Each row is a point. Each copy is the shape, with its points in the same order, turned, moved and blurred by noise. Say if it was mirrored as well.
In the rows, 128 means zero.

Shape (8 x 3):
[[124 105 102]
 [126 129 118]
 [ 45 112 173]
 [121 139 167]
 [150 180  89]
 [147 135 166]
 [148  94 106]
 [114 124  76]]
Copy 1, 8 rows:
[[116 104 132]
 [133 120 131]
 [196 119 201]
 [184 124 124]
 [117 163  90]
 [179  95 102]
 [109  81 128]
 [ 98 132 132]]
Copy 1 is: only turned
Copy 2, 8 rows:
[[107 129  95]
 [125 136 114]
 [ 81 104 200]
 [149 107 151]
 [163 186  89]
 [168 117 137]
 [120 118  74]
 [ 93 162  88]]
Copy 2 is: only turned
Copy 3 (8 x 3):
[[121 129  92]
 [125 127 133]
 [215  76 135]
 [139  92 157]
 [ 98 179 166]
 [109  89 161]
 [104 122 101]
 [130 157 106]]
Copy 3 is: mirrored
Copy 4, 8 rows:
[[101 108 139]
 [112 133 131]
 [169 157 197]
 [134 172 130]
 [ 53 143 121]
 [128 168 105]
 [123  98  99]
 [ 77  99 141]]
Copy 4 is: only turned

Shape, 8 rows:
[[183 163 148]
 [121 142 172]
 [127 113 110]
 [129  77 122]
 [129 168 152]
 [ 75  72  98]
 [118 155 168]
 [162 142 140]]
Copy 1 (8 x 3):
[[ 84 152 153]
 [142 134 183]
 [142 108 117]
 [137  70 128]
 [138 163 166]
 [193  62 113]
 [144 145 182]
 [104 134 147]]
Copy 1 is: mirrored
Copy 2, 8 rows:
[[ 76  98 170]
 [145 100 158]
 [113 148 122]
 [123 132  85]
 [122 119 176]
 [157 183  74]
 [146 113 176]
 [ 85 117 152]]
Copy 2 is: mirrored

Shape:
[[174 113 131  79]
 [189  45 171  65]
 [154 133 116 127]
 [160 170  84 105]
 [104 155 130  94]
 [154 146 108 169]
 [146  93 106 132]
 [145 110 113 118]
 [ 98 153 119 156]
 [143 151 126 141]]
Copy 1 (10 x 4):
[[149  83 174 117]
 [ 92  41 205 127]
 [147 116 122 102]
 [189 127 120  88]
 [166 168 153 131]
 [130 136  87  90]
 [119  90 113 135]
 [137 111 129 131]
 [130 169 111 129]
 [137 147 129 102]]
Copy 1 is: mirrored
Copy 2, 10 rows:
[[158  76 112  84]
 [129  21  55  75]
 [160 122 127 122]
 [179 132 159  89]
 [112 124 166 127]
 [188 153 119 144]
 [144 127  84 109]
 [156 117 102  96]
 [131 162 138 150]
 [163 128 128 142]]
Copy 2 is: only turned

Shape (10 x 4):
[[112 114 147 167]
 [104  87 100 105]
 [ 76 123 111 143]
 [223 126 105 100]
 [ 79 110 130  89]
 [116 147 127 162]
 [ 98 114 179 167]
 [ 92 107 128  99]
 [166 138 140 145]
 [140 106 142 130]]
Copy 1 (10 x 4):
[[175 126  97 164]
 [153  98 168 130]
 [160  75 117 159]
 [114 172 120  52]
 [126  96 159 170]
 [157 104  81 143]
 [173 134  97 195]
 [130 103 153 162]
 [143 150  89 122]
 [149 146 119 138]]
Copy 1 is: only turned
Copy 2:
[[122  91  89  94]
 [151 154 121  59]
 [140 145  70  86]
 [127 133 216 143]
 [186 140 101  67]
 [120 117  85 125]
 [139  68  72  95]
 [172 134 108  70]
 [126 101 139 138]
 [136 104 132  96]]
Copy 2 is: mirrored
Copy 3 (10 x 4):
[[113 127 172 148]
 [145 138 128  96]
 [136 158 182 113]
 [170 120  60 189]
 [104 160 133  86]
 [135 159 166 165]
 [ 80 120 187 145]
 [120 157 133  94]
 [130 127 126 187]
 [123 118 138 146]]
Copy 3 is: mirrored
Copy 4 (10 x 4):
[[145 155 132 153]
 [175 102  73 120]
 [142 124  69 165]
 [142  36 176  92]
 [127 130  60  98]
 [120 131 126 162]
 [130 186 123 134]
 [141 126  71 110]
 [117 108 158 133]
 [140 134 132 112]]
Copy 4 is: mirrored
